Every row gives one point. The window is the flat piece filled in between its corners: a triangle in 3 columns, a solid with four corners in 4, and so on. A path goes straight from each point to the next, and from the last back to the first. List the points from which the path goes on through the window.

Window:
[[-0.09  0.69  2.44]
 [ 0.51 -1.55 -1.62]
 [-0.68  2.34 -0.02]]
Path:
(1): [ 2.25 -1.00 -0.20]
(2): [ 0.58  0.66 -0.08]
(3): [-1.55  0.45 -0.48]
(4): [-1.29 -0.45 -2.09]
(5): [ 1.82 -0.20 -1.04]
(6): [ 1.61  2.43 -0.11]
(7): [-1.62  1.98  0.09]
(8): [-1.66 -1.65 -2.74]
Through the window after points: 2, 6, 8

Window, 6 rows:
[[ 0.88  0.52 -2.18  0.37 -0.22 -0.27]
 [-0.33 -0.42 -1.42  0.00  0.03  1.69]
 [-0.08 -1.34  1.39  1.80 -1.24 -1.49]
 [ 1.82  2.33  1.70  1.40  2.99  0.88]
 [ 0.56 -0.16  3.03  2.71 -2.05 -0.09]
 [-1.55  1.05 -0.97  0.33 -0.65  0.51]]
Path:
(1): [0.26 1.15 1.05 3.14 2.10 0.38]
(2): [-0.28  1.71  0.56  3.65  1.61  0.51]
(3): [ 0.42  0.32  0.82  0.05 -0.62  0.44]
(4): [ 1.31  1.08  1.80  0.97  0.35 -0.01]
(5): [0.51 1.26 1.33 3.39 1.06 0.17]
(6): [-0.92 -0.14 -1.34  2.61  0.20 -0.30]
(7): [ 2.11 -0.99  2.23 -0.12 -1.22 -0.76]
(8): [ 2.30  1.68  1.98 -0.64  0.26  0.75]
Through the window after points: 2, 8

Window, 9 rows:
[[-1.33  1.63  1.12  1.53  2.16  2.08 -1.43  0.74 -0.53]
 [-1.01  1.18  0.37 -2.26 -1.17  0.31 -0.84 -1.55  2.16]
 [-2.50 -0.41 -0.09 -0.04  1.87 -0.18  0.23 -1.73 -2.67]
 [ 2.07 -0.60  0.17  2.40 -1.22  1.57 -1.66  2.04 -0.21]
 [ 0.62  1.68 -1.41  1.13  0.01  0.76 -1.50  0.32  0.39]
 [ 0.68 -0.01 -0.78 -1.71 -0.55 -0.88 -3.30 -3.48 -0.90]
 [ 2.15 -2.85  0.76  0.68  2.31 -0.97 -0.40  1.32  1.33]
 [-0.23  0.19  0.54  1.26  2.06  2.86  2.01 -0.72 -2.41]
 [ 1.02  0.70  0.67 -1.16  0.48  1.98  2.00  1.47 -2.06]]
Path:
(1): [-0.90  0.20  0.05  0.68  2.11  1.90 -0.44  0.66 -1.25]
(2): [ 0.66 -0.47 -0.24 -0.41  0.74  1.89  0.14 -0.35 -0.99]
(3): [ 0.12  0.50  0.23  0.03  0.23 -0.49 -0.06 -1.17 -1.34]
(4): [ 1.23  0.75  1.79  1.26  0.29  0.03 -0.30 -0.66 -1.25]
(5): [-0.64  0.15 -1.87 -0.53  1.16  3.58 -0.75  1.37  0.80]
(6): [ 0.35 -3.35 -2.65  2.16  1.21  3.17  0.60  0.19  0.39]
(7): [ 0.39  3.36  2.62 -0.14  0.16 -0.34 -0.71  0.91 -1.15]
(8): [0.35 2.33 2.19 1.36 0.15 0.79 0.87 0.99 0.21]
Through the window after points: none
